Rows are points. Each copy is the shape, with its points in the same order, stretched, turned, moved and blurred by noise. Is it also mirrored, or only turned?

Shape, 8 rows:
0.2,-2.1
33.3,-16.9
22.2,2.2
4.8,-4.7
16.1,23.9
-9.0,17.3
11.0,-20.1
-2.6,0.0
Copy 1, 8 rows:
-3.8,-3.0
29.7,-7.9
14.2,-14.7
1.9,-0.9
3.1,-26.4
-15.4,-10.4
12.6,5.4
-3.0,-2.0
Copy 1 is: mirrored
Copy 2, 8 rows:
1.3,-1.6
-8.9,-31.0
-20.1,-11.3
-1.3,-4.5
-38.6,2.6
-14.2,20.3
10.2,-14.1
0.1,4.8
Copy 2 is: mirrored
Copy 3:
-2.2,-7.6
21.9,-47.2
1.5,-35.8
0.3,-9.8
-18.6,-35.1
-24.7,-1.8
19.0,-18.4
-2.5,-1.4
Copy 3 is: mirrored
Copy 4:
2.2,1.2
-0.4,33.5
-10.0,14.9
3.4,5.6
-18.5,1.2
-4.3,-17.7
9.7,16.7
1.8,-3.2
Copy 4 is: only turned

Shape (7 x 4):
22.3,-1.1,-2.2,-14.6
-33.1,-0.5,-22.0,1.2
11.3,-7.5,-29.2,11.4
-19.3,-21.5,11.1,24.6
9.5,-0.1,-3.5,17.5
6.5,-3.4,1.4,-0.1
12.9,7.6,8.4,-8.6
Copy 1 (7 x 4):
1.7,30.3,-1.0,-22.1
-3.4,-2.7,6.6,46.6
-10.7,37.0,31.1,13.0
-5.1,-31.0,33.4,6.8
-26.3,13.5,23.5,-2.8
-5.7,10.0,10.0,-8.8
-10.7,14.5,-5.6,-20.6
Copy 1 is: only turned
Copy 2, 7 rows:
0.5,-16.1,-11.1,9.6
-21.1,21.0,18.2,4.7
0.7,21.1,-10.2,-4.0
-8.6,20.9,11.3,-35.9
12.3,11.0,-0.6,-8.5
-0.5,-4.3,1.6,-2.0
5.9,-14.9,0.6,11.3
Copy 2 is: mirrored
Copy 3 (7 x 4):
9.2,15.9,3.1,16.6
-1.4,-35.3,-6.0,-6.3
-6.4,-2.9,-35.3,18.6
-23.9,3.2,-19.0,-20.0
-0.9,5.6,-27.4,-6.1
0.9,7.0,-5.6,2.0
12.6,11.0,6.8,-4.4
Copy 3 is: only turned

Shape (13 x 8):
-11.2,-28.9,-16.4,-2.3,2.8,20.2,-1.9,1.1
10.6,17.9,1.8,-9.4,4.4,1.2,-8.1,-16.7
-17.0,11.8,4.1,0.8,7.1,-4.2,-8.6,-5.8
-15.5,-4.5,-32.8,-0.1,-3.7,29.3,-3.6,-8.4
-10.0,-10.7,3.2,-10.5,-6.0,26.4,6.4,1.8
-1.0,12.3,10.6,-18.6,24.9,2.3,-12.5,-0.7
16.0,-30.6,-22.4,54.6,-19.9,34.4,0.3,33.0
-7.5,-1.1,-11.6,-4.7,-1.2,-15.8,-7.3,5.8
-2.5,14.7,-10.8,-27.6,-10.0,-5.1,5.3,6.7
17.9,-28.9,-10.5,58.2,-8.5,17.1,26.9,6.9
-5.3,-7.2,4.6,-13.4,-13.5,3.9,-19.4,-16.0
1.1,-6.1,-15.6,-17.9,3.4,-9.6,-0.2,-2.9
-18.7,10.2,1.2,-7.8,-4.5,-6.9,2.0,0.2
Copy 1, 13 rows:
9.3,-10.8,-7.6,15.2,-2.5,21.7,4.9,-18.5
-23.0,-18.7,1.8,-5.8,16.4,-12.5,-20.8,7.1
-8.2,-25.2,1.1,-9.1,-9.5,0.4,-11.6,13.0
13.8,-25.5,-3.4,0.3,14.3,4.5,5.3,-16.1
6.7,-19.4,2.4,29.1,1.3,0.2,-11.0,-5.1
-22.4,-32.1,-16.8,10.0,2.0,-13.6,-33.8,10.2
10.2,27.7,-8.5,11.0,2.5,14.9,67.3,-8.1
1.3,-1.2,-7.4,-10.7,-10.6,5.3,-11.8,-2.4
9.3,-8.8,-5.2,7.6,7.2,-20.2,-38.8,-1.5
8.6,31.6,7.8,2.4,15.8,40.9,55.8,17.9
-16.9,-13.4,12.9,0.7,-10.8,1.7,-8.8,-17.9
1.5,-1.5,-8.8,-1.3,4.1,7.2,-24.3,-8.5
5.1,-17.2,4.1,-1.4,-10.1,-1.8,-20.6,9.6
Copy 1 is: mirrored
Copy 2 (13 x 8):
13.8,9.3,7.6,18.0,-0.2,1.8,23.1,-3.2
-15.1,-1.0,-22.6,-0.5,-7.9,-5.9,4.9,-6.9
6.3,6.1,-10.6,-7.5,-5.3,-0.2,-6.7,-5.7
18.5,10.1,1.5,15.6,-24.6,-5.3,27.8,-11.9
-7.5,1.6,10.8,16.5,3.8,2.6,1.2,-13.6
2.7,-9.0,-22.5,-5.8,9.9,1.5,-4.3,-13.6
11.2,-20.9,43.3,6.7,-15.4,23.0,29.3,24.1
7.2,2.8,-6.4,7.2,-6.0,-7.6,-0.3,10.5
-9.4,-7.0,-8.8,18.1,-4.3,-21.7,-9.7,-4.2
-11.7,-7.5,47.3,-8.7,-0.3,1.6,21.1,24.9
-7.3,13.4,-16.6,19.2,-10.9,8.8,6.9,-2.4
-0.2,3.5,-11.4,13.4,-0.9,-15.3,10.2,2.4
0.1,6.8,-2.1,3.3,-2.6,-9.7,-17.9,-0.2
Copy 2 is: mirrored
Copy 3:
-18.2,11.5,-5.1,7.6,21.3,-25.9,12.7,6.9
12.5,0.3,-7.7,-22.9,-9.5,29.7,0.9,-7.9
-1.5,13.7,2.8,-0.7,-26.1,10.6,14.4,-15.1
-34.8,1.8,-8.5,2.6,24.9,-0.3,30.2,10.7
-5.5,-2.6,-21.0,-12.6,-5.8,-24.6,9.7,5.2
0.8,-2.0,7.7,-26.5,-21.3,1.7,-6.9,-26.9
-8.5,-18.6,-28.1,64.4,36.3,-24.6,7.2,3.2
-4.4,17.1,14.1,12.0,-13.7,7.6,-4.3,-1.5
-5.3,-5.2,11.7,-17.9,-27.5,12.2,-9.6,13.1
27.8,-16.2,-18.9,56.5,38.0,-2.6,22.3,20.5
-1.0,29.3,-21.9,-14.0,-8.9,-1.8,-3.8,-4.0
-1.9,14.3,13.0,-3.2,-0.3,11.2,-7.1,8.4
-1.3,9.9,6.2,1.4,-28.0,6.0,9.6,-0.8
Copy 3 is: only turned

Shape, 15 rows:
-33.3,2.9,-1.9,11.3,-12.5,9.5,1.0,-5.6,10.9,-12.2,-10.9
7.1,-1.2,14.9,10.4,-2.9,2.7,16.0,-10.3,-28.5,-4.3,-14.6
-0.9,25.0,4.4,1.2,7.8,-11.6,24.3,-5.0,7.0,0.8,13.8
21.5,-4.3,-23.1,12.3,-17.7,-25.4,18.5,5.7,-12.1,16.9,15.0
-5.0,-10.4,-6.0,6.3,1.0,1.7,7.4,-11.3,9.0,-14.8,10.6
40.0,-4.2,-5.1,7.8,14.2,30.4,8.5,-24.8,0.3,16.7,3.7
0.0,28.3,9.9,-8.3,-6.4,2.4,-23.7,-13.1,-6.5,36.6,-17.3
1.2,-1.9,3.7,-8.5,-12.7,8.2,3.3,-5.1,-9.4,31.4,14.2
15.0,-23.6,-9.8,-2.8,-8.0,-18.9,-9.7,-17.8,-3.6,-1.5,5.2
6.8,30.0,19.9,0.7,17.9,16.6,-3.5,5.4,-5.9,7.0,-2.9
29.1,13.5,35.4,-17.6,-34.5,-0.3,1.8,-2.4,7.9,-18.4,28.4
6.3,8.3,7.7,-23.9,-1.1,-2.0,18.9,11.6,1.7,24.2,-0.9
12.6,11.7,-32.8,-19.7,13.6,-26.8,-11.1,-8.0,-20.5,-11.0,-7.7
-15.5,4.2,-9.1,8.7,-7.3,11.7,-7.8,-8.9,18.3,-0.2,-20.5
2.5,2.9,0.5,-2.3,-3.9,-12.3,-6.5,8.5,9.8,-5.2,-12.0
Copy 1:
-9.2,-14.2,11.3,-7.8,-1.9,-4.3,3.1,-8.1,-16.2,19.1,-41.1
21.2,12.5,-0.8,-13.3,12.7,-3.6,-30.6,14.8,-23.0,18.4,4.6
-7.0,-27.9,-8.4,-12.9,9.2,-3.7,-15.6,3.0,-2.9,-21.1,-10.0
-29.7,4.1,-6.3,10.6,29.4,18.2,4.8,12.0,8.6,0.8,12.6
-10.6,-9.4,1.2,20.3,0.9,9.7,-1.4,-1.8,-14.5,4.1,-22.4
9.1,10.6,-28.5,20.9,-23.7,19.2,-43.2,-6.1,-5.1,-13.0,14.2
18.0,-8.6,-2.4,-34.3,-11.0,-5.5,-14.3,-5.8,30.4,7.3,28.0
-0.5,-11.3,13.9,-2.2,4.0,27.1,-24.4,0.0,7.9,-6.3,8.1
-1.5,2.7,-1.8,30.7,9.8,11.6,13.9,2.5,5.3,10.7,14.3
20.2,-8.5,-5.1,-33.0,-19.3,-17.5,-33.5,7.1,-11.0,-16.3,15.9
-7.8,-17.7,28.7,28.9,25.5,-24.9,-15.6,-14.5,-4.3,-3.9,15.4
-0.9,-3.3,-2.7,-24.9,14.5,17.2,-15.4,-10.5,11.4,-39.7,2.2
12.6,12.2,-8.0,-11.2,3.0,-24.9,28.6,29.3,32.2,6.5,-0.5
-8.5,-3.2,-7.6,-4.6,-10.1,-6.4,7.2,-15.6,2.5,7.5,-23.7
-4.4,-0.2,-5.3,-5.1,2.8,-10.7,21.4,-7.1,1.2,-2.0,4.0
Copy 1 is: mirrored
Copy 2, 15 rows:
-29.6,33.2,13.0,-2.4,-19.4,-9.0,-9.8,-17.8,19.2,10.0,-13.1
-20.0,9.4,-8.3,-19.5,25.0,0.5,19.8,7.7,-15.2,36.6,-1.5
-3.7,2.7,6.3,6.1,13.9,13.3,8.6,-2.1,14.1,17.8,4.4
15.5,-31.3,17.0,-13.9,5.5,-9.2,5.7,24.5,3.1,8.0,-11.1
4.5,19.7,8.3,8.9,-9.3,-11.6,1.2,8.6,10.0,-1.0,-15.0
-0.2,12.6,-8.2,1.1,49.2,-12.2,24.8,17.9,10.0,2.2,-20.6
-16.1,5.1,3.4,-23.2,31.4,-13.7,-3.0,-40.8,11.1,10.5,35.4
-8.0,-9.5,12.9,-7.0,8.7,-4.8,15.0,-5.1,19.3,-18.3,22.4
27.6,5.9,-1.9,-10.9,-0.2,-16.8,-3.0,15.6,-4.1,-6.1,-5.4
-20.1,-0.2,-2.2,0.9,44.0,4.2,12.0,-40.2,-12.6,13.0,18.7
-15.5,26.7,34.2,-17.0,34.8,33.7,40.9,-24.4,-8.9,-3.4,27.9
-1.8,-19.2,-1.7,-16.9,18.8,19.8,13.5,-1.1,14.9,-3.2,16.4
26.3,-12.0,-13.9,-9.3,21.3,-15.4,-35.1,18.1,-19.2,16.0,-1.2
-15.0,31.9,4.8,-8.8,-0.9,-15.1,-10.0,-18.8,21.7,8.9,-22.1
8.3,2.7,-0.2,-19.0,8.1,-1.4,-7.9,-17.6,-7.3,12.6,-4.4
Copy 2 is: mirrored
